Each row of a before or after table is a point. One or more steps were done to the points. Then noise was added and the rows were shuffled. The steps act on how far a point lies along the listed directions, d1 being the first. Name the steps. A step turns or swaps two directions, mirrors them in a line or flattens them onto one, adds a multiple of one to another, or multiplies one. Angles are multiples of 10 degrees, from the lower direction toward the higher: turns from -170 to 170, lines from 10 to 170 but not 90. Use the fewest steps. Two steps may share a direction if one is a turn and the other turns, adds or multiplies; they go together, in the order done. Otherwise the lowest direction goes first.

Directions:
(1): [-0.6 -5.6]
(2): [-5.6  0.6]
Before:
[[ 3.8 -4.0]
 [-2.0 -1.9]
 [-2.8  4.1]
 [ 3.6  4.8]
 [ 4.4 -4.6]
 [ 6.4  3.3]
 [ 2.5  6.0]
 [-4.2  6.6]
 [-4.7  3.1]
 [-4.7 -1.5]
 [ 1.0 -1.0]
 [ 4.8 -2.3]]
After (12 x 2):
[[-3.5  3.7]
 [ 4.2 -3.4]
 [ 1.6  6.5]
 [ 5.6 -1.2]
 [ 5.2 -3.9]
 [ 1.1 -0.3]
 [-4.3 -2.5]
 [ 5.7  4.3]
 [-5.1  1.7]
 [-1.7 -2.0]
 [ 3.2  5.6]
 [-5.5  5.6]]
Steps: turn d1 and d2 by -10 degrees

Directions:
(1): [-1.7  2.7 -0.7  7.3]
(2): [-7.7 -1.7 -0.5 -1.2]
Before:
[[-7.1 -0.1 -0.1  3.0]
 [-2.6  0.4 -3.5  7.1]
 [-4.0 -3.2  2.7 -5.5]
 [ 6.6  1.2 -1.5 -1.1]
 [ 4.1  2.3  0.4  4.6]
 [10.4  1.2  0.2 10.0]
 [-4.1 -3.5  0.8 -4.4]
 [-3.1 -3.9  0.8 -4.2]
 [-3.0  3.2 -2.9  5.9]]
After:
[[-5.5 -3.1  0.4 -2.2]
 [ 1.1  1.3 -2.2 -0.1]
 [ 1.5 -1.7 -3.0  0.9]
 [ 4.5  1.6 -1.6  2.0]
 [-5.9 -2.2  2.4 -2.7]
 [12.2  0.8  0.4  7.9]
 [-4.8 -3.4  0.1 -2.0]
 [-4.1 -1.7  0.5 -1.8]
 [ 5.3  1.7  0.6  3.2]]
Steps: flatten d1 and d2 onto the line at 110 degrees

Directions:
(1): [-9.8 -3.2 -0.3  0.9  2.5 -2.7 -0.1 -2.5]
(2): [ 3.8 -7.2 -3.0 -3.7  1.6 -1.7 -5.0 -2.8]
(3): [ 0.0 -4.0 -0.1  3.0 -4.8  6.3  3.0 -5.6]
(4): [-3.4  2.5 -6.8 -6.0 -3.9  3.0 -0.8  1.5]
Before (12 x 8):
[[ -4.6   6.7   2.7   3.7   2.2  -1.5   0.5   4.3]
 [ -4.0   2.9 -10.6  -4.2 -10.0   5.9   1.5   1.0]
 [  5.7   7.6   3.1   9.2  -3.4   4.4   5.6   1.6]
 [  3.7  -1.9   1.3   2.4  -2.2   1.8  -0.5  -1.2]
 [ -2.5   4.1   1.7   3.7  -7.6   4.8   6.7  -0.1]
 [  4.0  -3.8   1.9  -1.1   4.0  -6.3  -2.7  -1.5]
 [  1.9   4.1  -4.7  -1.8  -7.1   9.1   3.9  -1.6]
 [ -1.0   0.8   2.7   1.6  -2.5  -1.9  -0.9   0.1]
 [  9.8   1.2  -6.4  -4.7  -1.9  -0.1  -3.4   3.9]
 [  3.8   4.5  -5.6  -7.4  -4.4   3.1  -3.8   7.0]
 [ -4.9  -3.0  -2.4  -3.9   3.1  -3.3  -1.6   2.1]
 [ -6.0   1.6  -5.1  -0.2  -3.9   0.2   1.5   0.4]]
After (12 x 8):
[[ 4.2 -6.5  0.4  7.8 -0.9  2.6  0.7 -6.7]
 [ 0.7  3.4 -5.2 -6.5 -3.4  0.4 -0.6  2.0]
 [-1.9 -2.0  5.1 10.2  0.5 -2.5  3.9 -2.0]
 [-0.2  2.6 -0.3 -3.0  2.4 -2.7  0.1  5.8]
 [ 5.3  0.1  3.0  2.9  4.1 -2.9 -3.7  1.9]
 [ 6.3  1.0  4.9  4.7 -4.1  5.1  2.1  1.6]
 [ 0.1 -0.6  1.6  0.1 -2.1 -2.1 -2.4 -0.1]
 [-1.5 -3.8  4.4  7.6  0.5  3.0  4.7 -7.2]
 [-1.3 -6.9  5.5  6.2  0.8 -3.1  1.9 -5.0]
 [-2.1 -2.3 -1.3  0.6 -3.3  2.3 -0.3 -1.9]
 [ 5.9  1.9 -2.5  2.5 -6.5  6.2  3.4  0.4]
 [-1.3 -0.3  2.2  4.9  2.4 -5.4  0.8  0.4]]
Steps: turn d1 and d3 by -60 degrees; turn d2 and d4 by 120 degrees; multiply d2 by 0.4
